Every row gives one point. To make a cloud, some directions were put in groups of two or more. Within a group, all points are equally far from the middle, so they leave a hole (a ring in 2 directions, a hollow ball in 3). The other directions are filled evenly. Then the cloud was stretched, turned, moved and blurred a little. Count the holes, and give their numbers of directions, smallest first.
(in the rows, 128 means zero)

Cloud:
[127 128 71]
[91 145 164]
[119 202 116]
[82 158 87]
[91 181 83]
[86 130 154]
[131 156 60]
[140 151 192]
[145 209 78]
[124 122 134]
[178 143 141]
[171 195 139]
[121 122 168]
[104 110 102]
[102 157 97]
[189 151 129]
[171 130 116]
[132 104 106]
[90 131 148]
[92 164 89]
[90 140 151]
[79 180 95]
Holes: 0

Cloud, 29 rows:
[120 158 181 165]
[171 84 105 162]
[183 151 119 153]
[93 135 62 83]
[159 59 151 93]
[109 78 117 84]
[174 79 172 136]
[106 126 103 192]
[87 84 103 99]
[106 135 123 108]
[156 132 136 85]
[121 93 172 64]
[134 126 79 146]
[172 107 121 84]
[152 125 145 98]
[137 61 103 129]
[135 72 104 193]
[117 131 134 98]
[171 165 104 151]
[79 130 147 124]
[158 146 151 138]
[148 59 151 79]
[179 100 170 140]
[95 144 146 79]
[60 175 78 169]
[182 84 142 150]
[137 109 87 124]
[81 73 129 96]
[172 158 177 155]
Holes: 0

Cloud:
[148 173 88 109]
[132 146 117 95]
[82 189 84 109]
[106 83 126 132]
[102 89 170 115]
[55 60 173 170]
[85 161 56 164]
[110 146 64 175]
[85 137 92 127]
[142 152 91 114]
[135 164 144 182]
[110 160 125 125]
[149 92 88 132]
[83 209 151 119]
[97 209 72 102]
[173 110 110 126]
[110 154 161 105]
[104 180 162 139]
[152 135 152 120]
[99 155 128 141]
[91 122 79 123]
[95 160 67 148]
[105 101 150 163]
[145 132 65 94]
[68 121 130 84]
[153 105 97 124]
[91 121 162 123]
[163 141 131 102]
[173 87 192 150]
[60 200 155 122]
[102 104 106 179]
Holes: 0

Cloud (50 x 6):
[106 163 99 81 151 148]
[111 88 123 159 193 161]
[93 112 107 83 173 101]
[117 90 165 158 193 133]
[180 79 149 148 187 150]
[181 127 90 136 153 183]
[144 125 171 98 110 78]
[199 155 156 144 154 127]
[188 104 110 165 130 157]
[99 72 179 102 159 141]
[162 100 163 149 86 130]
[124 103 108 130 109 73]
[100 75 139 181 145 139]
[106 197 114 169 146 136]
[136 136 93 79 124 162]
[168 94 191 160 166 147]
[131 89 209 137 122 127]
[107 159 167 108 184 89]
[150 103 175 61 169 122]
[178 173 151 109 125 110]
[178 112 149 60 159 126]
[88 98 117 126 193 152]
[167 197 137 123 169 146]
[191 88 130 92 178 122]
[182 141 188 101 175 152]
[87 112 122 158 135 78]
[128 173 156 165 175 184]
[83 132 81 137 111 140]
[99 94 163 165 92 119]
[159 49 144 129 171 152]
[139 186 186 145 169 157]
[67 143 106 129 151 100]
[202 134 144 151 130 149]
[114 88 110 146 86 156]
[130 102 72 140 110 115]
[74 119 155 154 149 177]
[177 147 135 127 185 91]
[168 105 127 121 215 134]
[117 120 151 181 100 96]
[134 144 167 104 140 199]
[166 187 119 110 157 165]
[74 119 110 143 159 174]
[145 55 175 129 168 137]
[187 106 174 127 186 166]
[126 104 153 187 93 142]
[100 81 158 168 139 177]
[153 129 193 137 110 93]
[160 62 112 164 154 147]
[72 145 111 100 136 149]
[78 113 157 167 145 174]
Holes: 1 (6)

Cloud (46 x 6):
[137 140 101 119 197 163]
[101 186 161 132 133 96]
[182 103 138 172 129 158]
[107 170 164 121 96 136]
[206 122 122 86 83 140]
[114 89 150 166 80 132]
[186 152 176 89 171 113]
[137 105 142 122 119 53]
[129 105 122 99 135 55]
[172 155 52 127 95 128]
[176 116 153 136 66 129]
[148 120 48 155 98 114]
[131 97 94 84 163 156]
[153 160 117 166 98 164]
[173 153 151 144 124 69]
[133 72 167 118 86 131]
[133 186 141 153 99 130]
[76 163 122 158 164 103]
[158 133 48 155 101 114]
[162 105 65 130 156 74]
[139 66 181 127 134 127]
[147 184 154 129 92 110]
[152 162 73 180 122 112]
[174 166 79 105 200 120]
[131 119 94 195 146 87]
[81 117 108 153 114 162]
[170 78 81 158 177 131]
[166 173 88 81 187 97]
[145 168 177 99 180 90]
[151 141 92 101 186 167]
[189 143 120 61 122 156]
[146 81 128 77 175 97]
[160 75 164 137 83 133]
[113 153 79 82 108 143]
[109 114 96 92 104 82]
[101 151 173 112 160 73]
[111 192 131 156 168 104]
[146 86 114 88 176 78]
[128 165 153 138 105 165]
[176 162 137 109 77 97]
[106 144 76 105 118 165]
[200 144 167 114 164 92]
[121 123 185 99 124 153]
[102 156 93 133 122 174]
[124 101 134 186 168 82]
[135 127 97 79 201 115]
Holes: 3 (2, 2, 2)
